Each point is reached from the start by the listed moves, each made once or not at all, plus a little noise. Say if it took an odd or an even number of moves. Then give how often each move was made.
(in the rows, 128 means zero)

Moves:
(1): [ 97 113  90]
(2): [168 159 118]
Start: [ 98 118 112]
Points:
[ 97 118 114] => even (0, 0)
[ 67 101  75] => odd (1, 0)
[138 150 101] => odd (0, 1)

Moves:
(1): [107 123  85 141 121 122 104 130]
(2): [117 153 136  92 108 121 100 124]
(3): [132  74 122 129 144 139 106 120]
(4): [147 112 121 138 120  70 104 152]
(5): [169 139 138 126 154 128 133 115]
(6): [106 119 195 157 136 143 111 111]
Start: [128 133 148 140 118 125 130 141]
Points:
[115 154 189 144 124 128  66 108] => even (1, 1, 0, 0, 1, 1)
[177 153 159 112 114  61  83 148] => odd (0, 1, 0, 1, 1, 0)
[136 160 232 131 132 134  90 108] => odd (0, 1, 0, 0, 1, 1)
[100  98 106 119 107 123  56 130] => odd (1, 1, 1, 0, 0, 0)
[180  98 153 112 131  70  60 140] => even (0, 1, 1, 1, 1, 0)
[124 108 207 180 117  81  88 146] => even (0, 0, 0, 1, 0, 1)

Moves:
(1): [165 130  99 176 138 126 127 113 107 114 117 144]
(2): [132 142 160 166 125 130 115 106 129 151 140  90]
(3): [139 130 143 164 124 103 144 167 136 136 110 137]
(4): [110 159 142 150 106 180 115 144 130 127 120 151]
(5): [145 107 147 149 126 139 136 142 137 128 125  99]
(6): [110 130 131 126 116 140 132 112 116 107  96 106]
(7): [ 75 132 104 141 128 143 179 109 135 197 131 174]
(8): [144 157 156  93 132 123 153 104 112 103 163 136]
(9): [161 131 125 136  86 117 136 116 163 115 123 110]
(10): [152 140 131 130 144 145 139 136 112 175  98 156]
(11): [105 109 153 153 115 124 133 107 131 127 113 141]
Start: [138 130 105  85 131 147 142 136 121  94 167 131]
Points:
[171 104 177 179  74 144 152  93 171 106 160  53] => even (0, 1, 0, 0, 1, 0, 0, 0, 1, 0, 1)
[226 205 191 213 129 197 173 151  87 131 141 147] => odd (1, 1, 1, 1, 1, 0, 0, 1, 0, 1, 0)
[ 95 102  99 190 113 177 205  80 104 124 109 153] => odd (1, 0, 0, 0, 1, 1, 1, 0, 0, 0, 1)
[225 182 151 172  77 118 184  89 114  52 146  87] => even (1, 1, 1, 0, 0, 1, 0, 1, 1, 0, 0)

Moves:
(1): [115 135 118 145 133 114 130 124 138 114 140 129 115 135 118 120 130  98
 107]
(2): [130 148 117 123 123 132 120 149 130 104 143 140 148 126 129 129 118 111
 123]
(3): [139 120 141 132 117 128 123 134 127 127 138 124 118 129 128 130 124 127
 126]
(4): [111 136 129 126 140 117 127 143 126 134 139 114 119 110 139 138 130 148
 135]
(5): [119 137 114 120 134 129 113 115 145 111 151 120 127 103 145 121 129 123
 112]
(6): [120 130 132 124 134 136 147 115 127 133 131 122 124 131 115 124 133 128
 139]
(7): [155 131 138 129 115 125 144 122 120 146 128 142 125 115 115 126 114 126
 126]
(8): [138 121 116 129 132 138 126 159 117 105 125 149 136 132 136 109 106 127
 123]
(9): [132 125 118 123 127 142 128 144 125 104 136 134 117 116 141 148 117 117
 130]
(10): [129 140 134 124 157 137 128 118 139 139 119 113 119 125 106 139 155 156
 123]
(11): [136 120 118 125 127 123 149 120 122 115 129 128 150 126 107 124 135 128
 118]
(12): [125 130 110 150 110 138 137 126 128 118 139 139 131 143 147 127 121 133
 131]
(13): [129 126 129 137 123 144 145 125 121 121 120 130 148 128 123 123 104 131
 119]
(14): [126 121 137 120 133 117 146 123 151 115 125 125 132 146 122 133 116 134
 134]
(15): [136 137 138 131 115 112 111 153 144 121  92 127 114 126 119 113 149 121
 133]
(16): [136 126 128 136 133 141 122 144 130 145 135 136 141  98 136 134 141 127
 123]
(17): [144 127 143 101 105 115 155 136 133 139 131 143 114 139 113 127 118 127
 105]
(18): [146 135 157 116 141 116 134 161 130 104 118 142 121 125 145 127 139 124
 126]
Start: [132 125 121 112 131 142 125 146 122 126 128 147 124 122 125 121 137 138
 137]
Points:
[140 156 118 116  89 120 201 172 147  94 167 186 135 140 107 119  63 121
  96] => even (1, 1, 0, 1, 0, 0, 1, 0, 0, 0, 0, 1, 1, 1, 0, 0, 1, 0)
[151 153 140 110 149 157 123 231 163  85 122 138 129  78 115 157 144 155
 136] => odd (0, 1, 1, 1, 0, 0, 0, 0, 1, 1, 0, 0, 1, 1, 1, 1, 0, 0)
[199 147 123 110  98 133 147 249 151  54 139 225  86  73 159  93 120  82
  73] => even (1, 0, 0, 0, 1, 0, 1, 1, 1, 0, 0, 1, 0, 0, 1, 1, 1, 1)

Moves:
(1): [136 132 134 141 121 131 143 137 126 117 111 117 120 108 110 120 127 131
 127 135 127 137 127 110 114]
(2): [125 121 130 134 141 137 131 125 115 148 130 129 122 143 125 122 116 148
 136 131 124 133 111 107 137]
(3): [125 132 121 134 139 114 123 128 109 140 136 139 113 128 103 133 127 126
 133 121 137 110 128 128 127]
(4): [111 127 122 126 125 152 148 128 130 118 132 120 118 139 130 120 110 115
 142 121 115 105 137 124 118]
(5): [120 115 130 122 118 117 105 134 141 126 139 136 131 122 146  87 110 130
 110 131 134 112 127 153 128]
(6): [111 123 136 127 121 122 129 122 131 118 123 106 127 123 120 114 116 128
 110 123 135 135 126 132 117]
(7): [100 153 123 153 146 126 143 146 137 122 135 111 145 144 122 142  97 134
 123 147 124 157 119 145 117]
(8): [137 132 123 129 126 123 161 127 125 140 123 129 132 118 132 138 113 131
 139 133 145 124 134 171 138]
(9): [135 113 110 114 151 128 142 140 121 119 118 124 127 132 139 132 137 142
 120 108 122 139 140 118 122]
(10): [117 127 150 108 149 137 137 125 120 136 123 124 145 110 116 115 125 146
 134 147 144 114 133 124 113]
(11): [140 127 141 131 151 130 132 116 135 133 113 137 140 123 142 138 116 106
 137 131 143 121 138 136 144]
(12): [117 120 125 135 120 130 119 135 127 139 147 133 124 115 142 101 161 118
  98 150 140 119 160 129 123]
(13): [135 117 125 117 140 145 135 136 140 111 130 125 137 129 132 126 127 135
 123 126 131 117 132 130 133]
(14): [109 120 131 122 143 144 135 130 133 134 133 127 131 114 130 117 121 163
 141  92 131 123 146 154 119]
(15): [136 104 133 114 124 117 134 140 119 134 142 128 131 116 141 145 113 140
 124 140 127 145 112 137 125]
(16): [127 132 141 117 126 143 124 131 113 134 118 124 107 120 103 123 118 116
 139 154 128 130 113 122 149]
(17): [136 128 151 123 153 133 115 152 129 125 124 120 118 138 138 129 116 133
 113 146 129 143 116 115 120]
(18): [131 136 124 137 128 121 109 133 119 140 112 133 133 134 118 136 114 134
 126 133 137 125 143 120 114]
(19): [129 128 139 113 140 120 140 115 138 124 140 114 134 120 129 115 133 113
 139 114 149 147 118  94 122]
(20): [132 130 145 135 124 123 125 144 121 123 126 109 154 117 139 131 117 107
 125 140 127 114 153 119 134]
(21): [127 124 134 127 148 130 123 140 131 142 117 122 130 131 120 118 122 124
 126 126 136 118 129 134 131]
(22): [141 112 127 134 131 114 129 157 137 126 135 132  96 125 136 134 127 128
 123 148 114 120 159 120 125]
(23): [151 126 118 141 148 138 117 124 118 119 123 113 126 135 120 135 121 114
 136 123 126 117 138 128 122]
(24): [123 115 121 131 114 123 132 126 136 124 117 128 134 127 158 136 135 137
 138 118 132 129 126 126 137]
Start: [109 138 127 127 112 141 123 135 151 123 122 116 124 144 124 124 139 115
 121 129 113 139 146 130 138]
Points:
[ 85 121 133 167 115  78 124 209 136 126 123  78 133 133 137 172  60 124
  99 174 120 149 188 134 109] => even (0, 0, 1, 0, 0, 1, 1, 0, 0, 0, 0, 0, 0, 0, 1, 0, 0, 1, 0, 1, 0, 1, 0, 1)
[122 101 183  77 201 129 173 167 103 177 117  90 153  68 121 106 114  78
 127 184 203 112 196 132 158] => odd (0, 0, 1, 0, 0, 0, 0, 1, 1, 1, 1, 1, 0, 0, 1, 1, 0, 0, 1, 1, 1, 0, 0, 0)
[ 60 136 140 147 201 184 177 169 128 140  95  27 145 146  85 111   7 120
 177 112 170 103 180 143 133] => odd (0, 1, 1, 1, 0, 1, 1, 1, 0, 0, 0, 0, 1, 1, 0, 1, 0, 1, 1, 1, 1, 0, 1, 1)
[145  98 137 102 184 138 158 166  85 135 105  53 130 123  89 140  57 113
 135 139 165 138 159 100 140] => even (0, 1, 1, 0, 0, 1, 0, 1, 1, 0, 0, 0, 1, 0, 1, 1, 0, 1, 1, 1, 0, 0, 1, 0)
[ 61 144 160 114 176 177 167 194 139 114  90  58 120 122 121  87 104 126
 113 195 151 175 173  49  80] => odd (1, 0, 0, 1, 0, 0, 1, 0, 1, 1, 0, 1, 0, 0, 0, 1, 1, 1, 1, 0, 0, 0, 0, 1)
[ 67  99 205  98 192 169 176 205 167 118 138  37 147  91 131  84  57  62
 101 232 164 118 213 112 124] => odd (0, 0, 0, 1, 0, 1, 1, 0, 0, 1, 1, 1, 1, 0, 1, 1, 0, 0, 1, 1, 1, 1, 0, 0)
[ 81  92 191 103 180 208 171 173 102 154 125  91 130  70 100  80  82 129
 142 180 150  70 201 112 138] => even (1, 1, 1, 1, 0, 0, 0, 0, 0, 1, 1, 1, 1, 1, 1, 1, 0, 0, 0, 1, 0, 0, 0, 0)
[ 88  79 144  84 133 126 153 156 165  99 129  73 130  83 143  59  99 166
  96  76 141 181 148 132  90] => odd (1, 0, 0, 0, 1, 1, 0, 0, 1, 0, 0, 0, 0, 1, 1, 0, 0, 0, 1, 0, 0, 0, 0, 0)
[ 72  54 128 118 173 119 100 170 133 182 111 123 131 116 172  68  92 175
  83  99 174 112 197 168 127] => even (0, 1, 1, 0, 1, 1, 0, 0, 1, 0, 1, 1, 0, 1, 1, 0, 0, 1, 0, 0, 1, 0, 0, 1)
[125  73 217  63 203 177 117 170 159 109 112  65 175  80 182  87  56 118
 143 155 177 115 165 131 149] => even (0, 0, 0, 0, 1, 0, 0, 0, 0, 1, 1, 0, 1, 1, 1, 1, 1, 0, 1, 1, 0, 0, 1, 1)
[133 127 146 138 155 154 168 135 153 150 102 109 142 110 129  97 123 108
 123 159 185 138 184 101 139] => even (1, 1, 0, 0, 0, 0, 0, 1, 0, 0, 1, 1, 1, 0, 0, 0, 0, 1, 1, 0, 0, 0, 0, 0)

Moves:
(1): [118 128 129 133 133 121 117 122 131 129 129 135 130 136 142 127 115 122
 131 120 135 128 130 129 123]
(2): [127 130 119 137 117 122 119 131 136 124 123 127 142 130 132 128 128 136
 130 134 110 134 120 124 117]
(3): [134 155 132 126 127 118 138 148 122 131 108 123 116 139 127 141 113 134
 130 107 131 121 128 125 137]
(4): [106 125 147 130 131 119 120 113 157 120 140 125 125 130 124 115 141 117
 144 136 123 149 127 118 132]
(5): [134 140 113 132 118 131 102 131 131 114 140 108 134 138 109 125 130 143
 113 127 131 130 115 135 120]
(6): [121 134 122 119 134 141 117 121 136 122 128 124 140 124 129 125 135 115
 142 127 126 143 119 122 113]
(7): [138 124 129 124 135 124 125 124 115 128 134 121 138 121 123 131 105 130
 122 150 117 132 140 135 133]
(8): [136 133 138 129 133 136 141 127 133 128 125 133 126 124 133 136 119 115
 120 117 125 112 130 124 123]
(9): [134 135 121 128 120 134 125 118 132 109 125 131 117 113 131 150 127 130
 121 134 121 125 127 122 115]
(10): [130 135 112 125 120 127 119 123 122 127 132 119 128 118 124 126 121 126
 117 135 116 114 115 118 126]
(11): [137 129 121 117 128 112 123 125 113 127 125 119 140 134 131 137 126 137
 112 136 124 116 124 143 138]
(12): [135 129 139 131 128 124 124 137 120 135 121 134 127 117 135 118 124 129
 122 130 126 119 138 133 133]
(13): [130 105 135 127 124 125 125 125 122 127 135 122 129 120 116 123 132 131
 124 124 124 127 119 136 125]
(14): [112 125 117 116 133 121 118 136 137 141 131 122 140 128 108 121 136 136
 130 131 119 130 128 128 113]
(15): [121 148 116 137 129 136 123 120 133 113 128 116 134 124 131 135 125 137
 147 119 121 123 131 132 127]
(16): [135 120 144 120 123 129 144 139 143 139 124 121 118 139 134 116 127 141
 120 121 131 124 129 137 123]
(17): [140 118 130 130 146 138 127 132 123 124 125 125 118 117 119 137 139 123
 124 137 106 132 128 136 134]
(18): [125 148 133 117 117 136 119 117 131 141 135 122 130 127 135 141 129 131
 130 132 127 133 129 116 143]
(19): [126 127 124 132 132 149 124 130 110 114 128 111 116 115 135 151 131 109
 127 140 113 120 137 127 112]
(20): [137 130 126 132 122 122 119 147 127 127 128 138 135 129 104 128 134 136
 133 139 116 138  99 154 113]
(21): [117 142 135 130 147 137 129 126 130 132 131 131 126 132 109 127 147 146
 136 131 116 135 120 117 117]
(22): [114 132 135 128 128 142 128 120 134 122 103 133 128 123 131 127 125 126
 138 134 127 133 149 122 132]
(23): [124 109 135 132 136 129 133 129 140 134 131 126 123 126 129 127 133 122
 137 132 145 122 122 129 123]
(24): [134 138 128 124 121 120 116 110 147 145 122 126 133 134 122 107 146 120
 129 126 125 124 124 121 126]
Start: [138 135 141 128 137 118 122 124 133 140 137 133 122 116 135 124 128 131
 135 124 147 109 123 136 106]
Points:
[151 182 141 105 123 109  62 169 131 159 107  85 140 113  57 128 147 215
 102 150  60 103  73 166  85] => even (0, 1, 1, 0, 1, 0, 0, 0, 0, 1, 1, 1, 1, 1, 0, 1, 1, 1, 0, 1, 1, 1, 0, 0)
[124 160 138 147 125 141  58  96 137 116 121  95 129  97 133 112 133 123
 141 119 124  89 142 145  80] => even (1, 0, 0, 0, 1, 0, 0, 0, 0, 0, 0, 1, 1, 0, 1, 0, 0, 0, 1, 0, 0, 1, 0, 1)
[153 231 122 109 115 111  60 110 141 143 119  81 152 127 130 129 132 151
 136 103 134  94 108 138 121] => even (0, 0, 1, 0, 1, 1, 0, 0, 0, 0, 1, 1, 0, 0, 1, 0, 0, 1, 0, 0, 0, 0, 0, 1)
[129 170 119 112 133 137  29 101 169 134 152  90 161 104  79 157 178 137
 129 154  83 107  46 141   7] => odd (1, 1, 0, 0, 1, 1, 0, 1, 1, 0, 1, 0, 1, 1, 0, 0, 0, 1, 1, 1, 1, 0, 1, 1)
[171 149 102 107 145 113  47 121 100 144 143  67 142  85  90 124 134 132
  80 183  71  75 121 163  90] => odd (0, 0, 0, 0, 1, 0, 1, 0, 0, 1, 1, 1, 0, 1, 0, 0, 1, 0, 1, 0, 0, 0, 0, 1)
[106 149 152 136 141 112  97 137 160 112 105  95 141 101 100 158 135 130
 171 138  87  95 104 164  62] => even (0, 1, 1, 1, 0, 0, 0, 1, 0, 0, 1, 0, 1, 1, 1, 0, 0, 0, 1, 1, 0, 1, 1, 0)
[143 201 163 128 131 131  98 100 172 122 130  98 108  89 121 179 124 102
 168 149 102  99 109 131  83] => odd (0, 0, 1, 1, 0, 0, 1, 1, 1, 0, 0, 0, 0, 0, 1, 0, 0, 1, 1, 1, 0, 0, 1, 1)
